Rows are points. Two turns around zero, p and q, are shown by what they do to some points. Where does a point land after both, in the order given? Backwards means that the second turn is done in reverse. Each puzzle has new turns, and all numbers are rounded.

Turn p:
0	26	7 -> 12	-13	20
-11	6	-5 -> -7	-11	3
-16	-26	-12 -> -22	0	-25
-18	24	8 -> 7	-28	11
0	-14	9 -> 5	5	-15
45	-15	-6 -> 6	47	6
Turn q:
-20	-3	4 -> 9	18	5
-5	8	-48 -> -37	20	-25
10	16	-1 -> 1	-11	-16
13	-14	21 -> 9	-18	20
-22	-5	21 -> 24	14	13
23	-2	3 -> -6	-22	2
Where do these land?
p, then q backwards: 24	16	-22 -> -14	-33	-3
q, then p: -15	-23	6 -> 26	-9	6
q, then p: 19	15	12 -> -11	20	-14
q, then p backwards: -27	-8	5 -> 29	0	2

Turn p:
-19	-28	-19	8 -> 28	8	-13	24
33	-45	-5	23 -> -1	-9	-59	11
-19	2	7	-5 -> 13	9	12	-6
-3	34	8	5 -> -22	12	24	-8
25	1	21	-7 -> -14	-14	-11	-25
-17	36	-12	-24 -> -3	-7	47	4
Turn q:
-28	-2	5	1 -> 26	4	-1	-10
-15	22	24	21 -> 17	34	16	5
34	-20	-10	-30 -> -32	-26	-29	9
36	-19	-2	21 -> -19	-18	14	35
-27	19	-18	-13 -> 8	4	1	-39
Where do these land?
p, then q backwards: 17	-21	-22	28 -> 22	-18	29	-20
p, then q: 1	21	-9	13 -> 19	16	8	-4
q, then p: 17	-10	30	-36 -> -6	7	11	49
p, then q backwards: -10	10	-48	21 -> 33	-12	31	28
p, then q: -23	2	20	-17 -> -20	13	-24	9
p, then q: -2	-1	29	-8 -> -12	1	-25	-11

Turn p:
-26	3	-25	4	-2	-16 -> -17	24	12	8	-3	23
4	7	-10	14	1	21 -> 13	-10	23	3	-4	2
-18	14	-2	-7	14	13 -> 13	22	14	-10	-1	-4
12	-22	26	3	-4	1 -> -7	-17	-17	6	-3	-26
24	-18	10	-18	5	5 -> 1	-19	-21	-18	-12	-11
15	-9	20	-19	-23	-6 -> 7	-11	-37	8	-2	-5
-11	24	-18	23	9	-19 -> -12	11	25	4	26	20
Turn q:
3	-12	-6	-6	4	-18 -> -6	8	10	19	2	-4
3	12	-5	-24	-6	24 -> -1	12	-20	-14	-25	2
-8	6	13	2	14	-12 -> -7	4	-4	-1	23	-3
-5	-31	-8	-5	15	-21 -> -7	19	25	24	9	7
7	-2	14	24	-22	-8 -> -2	-36	5	5	5	2
7	5	4	-14	-12	48 -> 10	0	-23	-23	-31	24
-13	-15	-6	-11	-11	-10 -> -19	5	17	4	-9	1
12	-1	2	11	0	-20 -> 2	-11	3	18	11	-9
-7	37	-7	24	17	18 -> 30	-2	-11	-33	15	-18
Where do these land?
p, then q: -24	-11	-15	-6	27	39 -> -38	-28	-29	5	-7	-7
p, then q: 18	-2	11	-1	-24	-21 -> 24	12	27	-1	-3	2
q, then p: 7	-1	10	-15	-5	15 -> 11	2	8	8	-15	13
q, then p: 3	-4	-19	24	20	10 -> 9	-27	-11	-16	15	-7
q, then p backwards: 0	1	-5	1	-20	-18 -> 2	-19	5	18	2	5
p, then q: -7	-2	23	25	-12	-8 -> 10	-5	19	3	30	-7
q, then p backwards: -2	26	6	-10	-9	-5 -> 7	-18	18	-9	9	-8
q, then p: 5	-8	-11	-18	23	-12 -> 8	1	17	4	28	6
